Rows are points. The points of each table are mixes of a few directions, plus a little noise. How many directions does each table use, and how many do they share? Where both have some left over, give the other angles between the two spaces (their principal angles), to ten degrees, smallest first.
(in the rows, 128 means zero)

First (4 x 3):
[[152 120 130]
 [174 180 141]
 [120 144 129]
 [ 66  67 112]]
Second, 4 rows:
[[106 186 132]
 [ 77 104 118]
 [134  87 124]
 [196 136 138]]
Directions: first 2, second 2, shared 2

First, 8 rows:
[[168 145 103 174 156 122]
 [164 159 143  66 107  73]
 [158 131 137  86 118  90]
 [138 101 115 157 146 140]
 [ 98  64 136 119 125 152]
 [ 73 120 134 142 121 169]
 [ 61 147 138 140 113 170]
 [162 155 117 140 138 109]]
Second, 7 rows:
[[143 127 125 127 132 119]
 [118 128 130 129 126 134]
 [112 128 131 129 124 138]
 [182 126 117 125 141  95]
 [  7 132 152 134  98 202]
 [121 128 129 128 126 132]
 [212 125 111 124 149  76]]
Directions: first 3, second 1, shared 1

First (7 x 9):
[[160  53 123 173 144 101 103 103  93]
 [139 118 130 101 103 138 114 123 135]
 [120 161 144 104 174 126 141 120 111]
 [ 92 119 117 134 151 101 141  99 139]
 [109 119 129 107 154 108 130  94 126]
 [190 183  98 169  29 209 142 196 152]
 [ 84 142 154 108 141 114 125 161 140]]
Second:
[[ 92 135 205  56 165 211 249 183 118]
 [127 130 146 138 147 119 132 112 133]
 [136 128 118 152 129 126  96 104 132]
 [134 131  78 130  81 150  96 136 114]
 [128 126 127 129 128  74 135 130 131]
 [156  94 120 134 154  92  73 139 160]
 [136 136  92 154  99 164  81 103 119]
 [114 145 137 132 121  88 162 116 116]]
Directions: first 5, second 4, shared 0; angles 40, 50, 50, 70

First:
[[141 171 130 111  86  71 140 129 189 101  93 112]
 [104  73 130 103 129 184 101 140  86 161 148 123]
 [154 113 153 101 188 182  98 133  97 162 167 103]
 [154 163 132 139  67 109 153 105 163  97 182  49]
 [ 82  99 124 124 165 124 113 165  71 181 107 178]
 [140 159 120 165 112 102 156 109 145  99 141 121]
 [143 157 112 140  76  91 152 101 203  62  75 145]
 [118 117 148  91 175 136  99 165  89 187 135 123]
 [114 101 103 178 152 156 140 104 108 103 104 200]]
Second:
[[104 114 114 161 143 114 142 121 136  89 121 134]
 [181 169 145  84  95 179  94 145 128 178 167 102]
 [ 64  79 105 186 167  71 168 109 132  60  85 158]
 [103  91 149  86 143  62 150 115  94 175  63 162]
 [191 169 162  47  89 169  91 145 112 220 152 107]
 [161 143 156  64 108 134 110 135 107 202 124 125]
 [123 122 131 125 131 118 132 126 124 132 119 134]
 [ 97 106 117 156 147 100 147 119 130  96 108 142]
 [118 139  96 197 133 161 128 131 162  49 168 110]
 [ 97 104 118 152 147  99 147 119 128  99 106 144]
 [167 173 118 146 104 201  97 144 156 108 196  90]]
Directions: first 5, second 2, shared 0; angles 40, 40

First (9 x 18):
[[127 133  94 124 130  98 132 163 146 115 198 109  90 159 119  87 143 128]
 [163 191 138 131  53  95 131 132  84 146 124 133 144 130 148 181 140 149]
 [ 67 117  95 120 160 107 183 148 128 112 202 117 102 128 113  39 149 119]
 [ 64 127 162 128 137 147 201  80  71 143  77 143 190  64 133 106 125 131]
 [104  87 145 129 168 169 122 103 140 126  83 146 141 103 123 127 112 112]
 [121 104 177 135 126 193  85  86 116 142   8 211 150  77 143 232 113  96]
 [175 127 138 131 139 123 122 113 143 132 118  55 168 148 124 105 100 164]
 [170 136  93 127 112 106  73 175 167 114 180 131  65 179 125 149 140 120]
 [160 130 109 127 127 113 101 151 155 120 162 106 103 162 124 124 128 133]]
Second:
[[147 102 147 108 122  92 121  96 141 158 176 154 116  73  97 135  87 151]
 [139 125 128 122 122 125 133 131 139 133 134 129 123 101 120 129 120 130]
 [139 170  85 144 114 190 167 208 153  88  55  78 131 115 154 116 178  88]
 [151 148 103 128 112 158 157 177 159 113  96 102 123  79 130 123 145 108]
 [ 92  83 181 120 155  60  71  27  75 166 203 185 133 199 114 141  84 172]
 [148 168  84 140 110 187 171 211 162  92  60  79 127  92 148 116 172  89]
 [119 105 152 121 137  95 105  83 111 149 166 155 128 143 116 135 103 150]
 [ 88 122 145 142 150 116  98  91  83 125 134 142 142 222 147 130 136 135]]
Directions: first 4, second 2, shared 0; angles 90, 90

First (8 x 24):
[[119 139 150  81  74 115 164 180 139  94 122 138 145 161 127 162 115 166
  114  89 107 134 124 161]
 [125 113 109 144 104 112 131 109 113 112 120 127 120 136 105 113 108 135
  123 152 158 128 137 111]
 [114 143 167 126 128 152 149 102 112 128 132 119 128 115 133 126 158 104
  137 125 108 128  95 130]
 [180 119 154 119 138 149 122 112 108 130 149 125 108 109 193 151 167  93
  159 152 117  89  82  87]
 [158 124  87 131 166 121  91 129 136 163 151 130 134 103 180 133 138 113
  140 132 128 128 124 125]
 [ 99 140 164 114 152 145 128 141 143 117  91 119 133 140  67 118 143 122
  146 114 101 153 147 132]
 [102 128 155 152 103 137 155 135 137 111 118 136 113 152  82 118  91 161
   88 124 144 109 159 139]
 [127 118  39 157 158  95  85 115 137 168 142 130 144 107 138 102 103 131
  117 137 159 155 157 140]]
Second, 11 rows:
[[148 109  72 125  99  89 122 140 127 128 148 144 131 139 156 140  83 156
  105 136 162 118 143 130]
 [ 90 163 249 125  85 187 199 143 128  96 119 122 118 140 111 145 163 140
  106  85  81 107  91 159]
 [148 116 141  95 164 127 110 121 123 121 110 127 120 139 105 133 132  97
  171 153 118 124 136  87]
 [116 141 186 118  85 148 174 145 127 102 130 133 122 145 128 148 128 148
  106 106 112 106 111 145]
 [138 114  44 154 153  96  84 115 131 160 139 127 140 106 145 106 115 126
  128 144 158 152 146 128]
 [ 96 151 152 161  89 150 162 136 133 128 140 124 133 117 142 124 140 156
   85  92 121 130 109 175]
 [159 104  81 106 176 100  81 115 124 139 118 129 127 129 119 123 117  99
  170 166 142 135 151  83]
 [122 132 132 134 138 135 125 123 129 133 125 123 129 121 124 121 139 121
  132 126 123 134 126 130]
 [138 118  82 136 163 112  92 115 129 148 126 124 133 114 128 112 128 112
  146 146 140 145 141 114]
 [152 109  89 112 149 102  99 124 125 133 127 133 128 133 128 129 110 117
  149 153 144 129 145 101]
 [100 151 181 142 108 161 161 132 130 120 126 121 127 123 123 128 152 136
  110 100 105 126 107 155]]
Directions: first 6, second 3, shared 2; angles 30

First (8 x 32):
[[123 155 129 154 122 145  96 142 136 120 126 119  88 112 108 161 145 112
  172 113 118 116 137 129 133 107 175 111 118 123 133 125]
 [127 131 128 131 127 130 124 130 129 127 128 127 124 126 125 131 130 126
  133 126 127 126 130 129 129 126 134 126 127 127 128 128]
 [128 128 128 128 128 128 129 127 128 129 128 128 128 128 128 127 127 127
  127 129 128 129 128 128 128 129 127 128 128 128 128 127]
 [127 132 128 130 127 130 124 130 129 128 128 127 123 126 125 132 130 126
  133 127 127 127 128 128 129 126 134 126 126 128 128 128]
 [117 191 128 188 114 168  56 160 145 109 124 107  33  90  82 207 168  89
  230  91 104 102 149 130 139  79 238  90 103 118 138 121]
 [127 136 128 135 126 133 120 131 129 126 128 126 117 124 123 137 132 124
  139 124 125 125 130 128 130 123 141 124 125 127 130 127]
 [134  94 128  95 136 106 167 111 119 138 130 139 180 148 153  86 107 149
   74 147 141 142 117 126 122 154  69 149 142 133 123 132]
 [141  59 128  62 143  84 207  92 109 149 132 152 233 169 179  41  85 172
   16 169 155 158 105 126 115 182   7 171 156 139 117 136]]
Second (11 x 32):
[[152 149 124 137 139 169 112 150 137 142  96 125 115 114 112 167 148 132
  111 115 110 121 142 137 109 156 124 182 145 105 133 145]
 [ 93  97 125 107 107  93 156 134 130 102 143 106 139 141 143 121  96 134
  141 169 136 126 115 119 132 109 118  94 123 145 114 120]
 [154 164 125 147 135 190  93 177 146 132  79 107  84 100  95 211 163 123
  134 113  92 106 157 141 103 151 148 191 147  95 128 150]
 [144  97 174 112 127  79 125 103  94 102 159 133 115 131 131  90 161  92
  162 117 123 120 161 123 165  81 155  58  99 157  86 100]
 [103 117 109 122 124 107 154 105 131 137 148 141 164 146 149  88  89 148
  108 143 155 147  93 121 129 133 102 116 128 138 147 126]
 [100 106 121 117 119  88 155  99 122 125 161 139 159 148 151  76  94 136
  126 145 155 144 100 118 142 113 114  86 117 150 134 115]
 [141 117 166 129 126  97 110 111 102 106 154 132  99 123 121 108 165  90
  175 107 120 117 159 125 162  80 173  62  98 150  98 103]
 [ 77 121 106 131 106 100 146 118 138 116 157 121 139 141 143 109  82 139
  151 155 153 138  91 116 135 105 134  82 116 145 144 118]
 [ 94 143  91 145 127 121 141  92 138 155 156 157 165 144 147  79  81 152
  112 125 169 158  73 121 129 136 114 116 125 134 177 127]
 [164 135 124 118 145 173 128 159 138 147  79 122 135 119 119 170 144 145
   76 128 105 121 146 140  95 181  89 218 162  97 126 155]
 [185 162 142 142 152 191  89 160 131 146  77 126  93 100  96 189 186 117
  112  91  89 110 172 145 108 162 138 203 148  93 121 149]]
Directions: first 1, second 4, shared 1

First, 8 rows:
[[120 132 133 122 117 129 126 122 132 126 123 123 136 138 122 121 132 135
  132 132 138 120 122 128 123 135 144 138 146 118 128 136]
 [125 177 161 143  50  77 183 192 143  42 122 122 172  51 127  89  90 135
  226 204 135 107 103 201 109  96 148  94  98  80 127   7]
 [118  97 111 109 172 168  82  73 121 190 125 126 106 198 121 145 164 131
   59  75 134 134 139  72 135 164 135 166 177 150 130 230]
 [127 108 115 120 158 150 104  99 122 165 130 131 112 163 127 142 145 127
   88  96 128 136 137  97 135 144 123 144 144 146 129 181]
 [146 124 121 141 142 122 138 144 122 123 137 138 115 104 140 140 117 115
  129 128 111 140 137 136 137 109  98 105  87 144 127 101]
 [148 103 107 137 176 142 117 119 113 161 141 142  95 134 142 157 132 110
   88  95 105 152 149 104 146 122  87 118  96 166 126 150]
 [ 87 160 158 105  59 120 129 120 149 101 103 103 177 149 101  83 139 164
  169 163 172  87  94 145  97 157 206 165 210  68 131 136]
 [153 124 118 148 147 115 146 155 119 117 142 142 110  88 146 145 108 108
  135 132 102 147 142 142 142  99  84  93  66 150 125  82]]
Second:
[[170  96 124 144 171 160  74 146  81 138 136 126 106 115 163 174 130  80
   25  89 142 182 150  56 166 121 116 128 117 213 179 139]
 [ 89 147 179  97  61 146  89 127 126 103 101 113 164 140 121  91 131 135
   96 144 194 104  95 100 113 162 213 180 204 112 180 135]
 [120 142 115 131 118 106 161 119 150 122 127 114 146 141 106 115 139 156
  194 146 117 109 123 165 111 128 135 123 146  84  88 132]
 [140 122 118 136 150 119 150 136 130 135 141 154 101 102 138 137 109 117
  139 127  92 134 139 148 136 106  74  97  60 138 113  98]
 [ 80 163 144 105  68 105 159 109 170 108 110 114 168 153  89  76 138 180
  214 170 143  71  96 180  87 148 179 149 183  41  95 134]
 [122 138 122 127 111 126 123 115 135 119 115  88 164 164 108 120 157 153
  151 135 155 119 118 124 115 147 182 153 208 100 117 167]
 [139 120 118 135 151 125 141 134 126 138 140 150 102 108 138 140 112 116
  126 122  99 137 139 137 137 110  83 105  71 145 120 106]
 [180 109 110 162 172 128 122 166  94 119 147 132 103  86 161 171 114  86
   91 112 107 178 155 108 161  93  80  91  68 193 145  91]
 [113 115 120 113 152 138 131 100 139 169 134 159  96 143 127 130 124 130
  118 110 101 117 135 131 127 134  88 125  92 128 112 151]]
Directions: first 2, second 4, shared 2

First, 8 rows:
[[168  84 155 107  74  78 124  98 141  85 150  93  87 135 112  83  96 135
   62 146 130  90 141 136 110 128 134 110 145  41 161 113]
 [155 141 133 110 140 179 203 132 151 175  89 174  78 144 113 121 140 114
  129 149  81 133 218 124  95 153 132 152 162 104 127 137]
 [114 125  96 119 160 178 178 185 145 177 158 109 200  73 134 148 166  93
  158 196 143 137 118 127 110 119 163 115 130 172 129 131]
 [ 85 181  79 158 165 135 148 169 109 149 127 142 182 103 165 179 169 151
  175 137 137 140 114 125 147 181 121 101  97 163 100 149]
 [114 135 127 137 139 133 105 127 119 128 124 133 140 131 131 139 129 128
  145 107 134 140 106 126 142 115 122 137 118 161 118 129]
 [162 112 164 112 106 127 129  89 138 119  99 150  56 167 104  96 100 127
   98 103  99 123 175 128 114 118 118 156 154  89 138 122]
 [132 119 157 129 123 125  80  95 121 111 109 140  98 160 113 116 103 124
  127  76 123 141 114 126 141  90 113 160 130 150 124 121]
 [ 95 125 114 153 117  69  57 128 100  79 167  83 183 110 151 143 122 152
  129 108 176 120  38 131 165 121 121  94  87 146 126 123]]
Second:
[[133 148 124 131 131 133 154 125 128 137 105 155 101 141 132 132 134 141
  130 124 107 127 167 126 123 160 118 130 134 108 121 137]
 [140 131 150 138  92  67  88  81 111  76 111 134  70 168 129 110  96 168
   94  79 121 111 135 131 144 151  98 123 122  71 131 126]
 [141 177 122 136 131 133 186 115 126 145  70 193  56 166 136 136 137 164
  127 113  76 125 224 124 117 210 101 132 140  72 112 149]
 [136 155 125 133 128 128 158 119 126 135  95 164  86 150 133 132 132 150
  126 118  99 126 181 127 123 174 112 130 135  95 119 139]
 [120 144 102 120 168 195 194 174 145 191 124 145 163  99 130 150 166  98
  166 176 117 146 157 123 107 133 150 135 140 168 119 138]
 [127 116 135 128 119 112 103 120 125 111 139 113 133 128 126 122 118 129
  120 120 140 125 105 130 135 112 128 126 123 129 132 122]
 [124 132 116 123 146 159 154 150 137 156 131 132 149 112 129 138 145 112
  145 152 126 137 135 126 119 125 140 131 132 151 125 131]
 [120  83 142 124 112 101  61 123 124  94 175  71 174 108 121 114 108 109
  116 124 173 125  42 132 144  62 142 122 114 159 143 108]
 [111  65 135 118 124 122  56 145 131 108 201  46 220  81 118 118 116  82
  129 148 194 132   7 132 141  25 162 123 112 199 148 102]]
Directions: first 4, second 2, shared 2

First, 9 rows:
[[132  72 146 136 119 157 136 131  92 130 104 122 120 160 185 108  60 136
  145 121 138 134 150 142 136 153 149 124 143 107 199 136]
 [153 151 136 138 102 150 183 120 131 144 135 152 147 116 133 121 123 138
  143 157 153 167 131 120 140 147 127 117 130 129 108 116]
 [126 128 149 140 110 134 152 125 127 141 131 139 166 124 155 136 120 128
  142 146 151 136 135 141 114 165 141 118 122 135 152 131]
 [128 121 100 113 140 136 105 128 122 107 129 115  83 120 114 113 126 115
  112 112 121 130 129 121 129 105 125 118 139 116 105 133]
 [130 149 121 130 136 116 151 119 135 142 135 114 131 102 121 132 142 118
  135 152 129 141 126 131 133 129 119 105 139 114  95 134]
 [133 136 136 132 145 106 147 125 129 149 118 116 134 134 120 135 134 139
  142 138 109 125 120 126 152 112 112 134 136 115 122 124]
 [ 67 167 127 119 125  81  39 139 179  98 166 142 188 102  91 179 220 100
   86 102 131  60 107 146  39 145 143 152  70 199 126 139]
 [137 147 119 127 146 113 144 122 133 140 126 113 115 118 107 129 143 129
  134 140 110 135 120 121 150 105 108 123 141 112  92 126]
 [147  85 117 114 129 160  97 144 104  99 105 139  68 176 125  96  87 148
  114  82 111 125 131 105 159  88 126 163 132 123 154 112]]
Second (9 x 32):
[[ 58 166 121 113 100 103  14 144 184  73 181 167 192  95  94 175 225  92
   68  86 157  60 113 144   7 164 161 153  52 226 131 137]
 [123 131 127 127 126 126 119 129 132 123 132 131 134 125 125 132 136 125
  123 124 130 122 126 130 118 131 131 130 122 136 128 129]
 [146 118 130 132 135 134 158 124 113 142 114 118 111 136 137 116 103 138
  144 138 120 146 132 124 159 118 120 121 148 103 127 126]
 [ 98 144 125 121 115 118  79 135 152 104 151 145 155 114 113 148 169 112
  102 110 140  99 122 135  76 144 142 139  95 170 130 132]
 [154 113 131 134 138 137 171 122 107 149 108 113 104 141 141 110  91 141
  151 144 117 154 134 122 174 114 116 118 157  90 127 125]
 [146 118 130 132 136 135 158 124 113 143 114 118 111 137 137 116 103 137
  144 139 120 146 132 124 160 118 120 122 148 102 127 125]
 [135 124 129 129 131 130 139 127 122 134 123 124 122 131 131 123 119 131
  134 132 125 134 129 127 140 124 125 125 135 119 128 127]
 [139 122 130 131 133 132 147 126 118 137 119 121 117 134 133 120 112 135
  138 135 123 139 130 125 148 122 122 124 141 112 128 126]
 [152 115 131 133 137 136 167 123 108 147 110 115 106 139 139 112  95 141
  149 142 118 151 133 122 170 115 117 119 155  94 127 125]]
Directions: first 5, second 1, shared 1

First:
[[116 161 105 109  96  98 100 143 100 127  95 124 110 178 108  65 128 153
   87 214 157 131 202 131  90  97 148 124 129 136 132 141]
 [133 116 136 135 140 139 138 123 139 128 140 130 135 110 135 151 128 119
  143  97 117 127 101 127 142 140 121 129 127 125 126 123]
 [140  96 150 146 159 158 155 113 156 129 160 132 145  79 148 189 128 103
  168  44 100 125  56 125 165 159 109 132 127 120 124 116]
 [142  90 154 149 164 163 160 111 160 129 165 132 148  71 152 201 128  99
  175  29  95 124  43 124 171 164 106 132 127 119 124 113]
 [132 116 136 134 139 138 138 123 138 128 139 129 134 111 135 150 128 119
  142  98 118 127 102 126 141 139 121 129 128 125 127 124]
 [111 174  96 102  83  86  89 149  88 127  82 123 103 198  99  40 128 163
   70 249 169 133 231 133  76  84 155 123 130 139 133 146]
 [119 152 111 114 105 106 108 139 107 128 104 125 115 165 113  81 128 146
   98 191 149 130 182 131 100 105 142 126 128 134 131 137]
 [121 147 115 117 110 111 112 137 112 127 109 126 118 157 116  92 128 143
  104 177 145 130 171 129 106 110 139 126 128 132 130 135]
 [136 106 143 140 148 148 146 118 147 129 149 130 140  96 141 169 128 111
  155  72 109 126  80 126 152 148 115 130 128 123 126 120]
 [131 120 133 132 136 135 135 125 135 128 135 129 132 116 132 142 128 122
  138 108 121 127 110 127 137 136 123 129 128 126 127 125]]
Second (8 x 32):
[[131 119 189 154 163 144 146  88 175 135 130 110 103 114 131 137 108 134
  112  66 118 131 103 123 160 127 125 110  93 136 139  78]
 [133 114 187 154 166 148 149  89 176 134 136 113 109 106 134 148 110 129
  121  56 113 131  92 123 163 134 122 113  97 134 137  80]
 [127 130  94 115 111 122 120 150 103 124 130 139 145 132 128 129 140 122
  141 156 131 126 135 131 113 131 128 139 148 123 121 156]
 [135 108  70 113 113 136 131 165  95 119 156 154 177  99 143 175 154  96
  187 127 114 121  90 132 122 158 113 153 172 110 111 181]
 [127 130 172 144 148 132 135  99 159 134 120 112 102 131 125 117 111 140
  103 101 128 132 129 124 144 119 132 112  99 137 138  90]
 [115 164  68  95  77  91  92 167  73 122  97 136 128 182 108  66 142 147
  101 245 160 129 210 134  74 100 147 136 151 130 124 172]
 [119 153  99 110  99 103 105 147  99 126 105 129 120 166 113  81 133 145
  102 202 150 130 186 131  95 105 142 129 135 132 129 147]
 [137 106 142 140 149 148 146 119 146 129 150 131 141  94 142 171 128 111
  156  71 109 126  78 126 153 150 114 131 129 122 125 121]]
Directions: first 1, second 2, shared 1

First (8 x 32):
[[124 125 129 113 134 134 125 122 128 138 130 125 137 133 124 129 135 130
  132 119 124 128 127 124 130 128 122 130 131 125 124 124]
 [150 146 123 214  97  98 148 163 134  69 119 145  73 101 152 121  86 115
  107 183 154 128 133 146 115 129 159 118 105 147 151 152]
 [104 107 134  35 164 161 106  89 121 193 137 110 189 159 102 136 174 142
  151  67  99 126 123 107 144 128  93 140 155 106 101 101]
 [111 114 131  64 152 150 113 100 123 171 134 116 170 148 110 133 159 139
  144  87 108 126 125 115 139 128 104 135 146 114 109 110]
 [117 117 131  82 145 143 117 108 124 159 133 119 158 142 115 131 150 136
  139  99 113 127 125 119 135 128 111 133 141 118 115 115]
 [151 148 123 219  94  96 148 165 134  66 119 146  70 100 153 120  84 114
  106 185 156 130 133 148 114 129 161 116 102 149 154 155]
 [154 150 121 230  91  92 151 171 135  59 119 148  62  96 157 119  79 112
  103 192 160 130 133 150 113 129 166 116  99 151 156 157]
 [113 116 133  69 150 148 114 103 124 168 134 117 166 147 111 133 157 137
  142  92 110 127 125 116 138 127 106 135 145 115 112 112]]
Second:
[[115 117 131  79 146 145 117 108 125 161 133 119 159 144 114 132 152 136
  140  97 113 127 126 117 136 128 110 134 142 117 114 114]
 [141 139 125 179 109 110 140 149 131  93 123 138  95 112 143 124 104 120
  115 160 144 129 131 139 120 128 147 122 114 139 142 142]
 [102 107 134  29 165 163 105  87 121 195 138 109 192 160 100 136 176 143
  152  65  97 126 123 106 143 128  91 140 156 106 100 100]
 [146 143 123 197 102 103 144 157 133  81 121 141  83 106 148 122  95 117
  111 172 150 129 132 143 117 128 154 120 109 144 147 148]
 [112 115 132  67 151 150 114 103 124 170 134 116 167 148 111 133 158 137
  143  89 109 127 124 115 138 128 106 135 145 114 111 111]
 [159 154 120 249  83  85 156 178 136  46 116 151  50  89 162 118  70 109
   98 205 166 130 135 154 109 128 173 113  94 155 162 162]
 [111 114 132  63 152 151 113 101 123 172 134 116 170 149 110 133 159 138
  144  87 108 127 124 114 138 128 104 136 146 113 110 110]
 [109 112 133  55 155 154 111  97 123 178 135 114 175 151 107 134 163 139
  146  81 105 127 124 112 140 128 101 137 149 111 108 107]
 [151 148 122 219  94  96 149 166 134  66 119 145  69  99 154 120  84 114
  105 186 156 130 133 148 114 128 162 117 102 149 154 154]
 [132 131 127 143 122 123 131 134 129 118 127 131 118 123 132 127 121 126
  124 138 133 128 129 131 126 128 134 126 124 131 132 132]]
Directions: first 1, second 1, shared 1
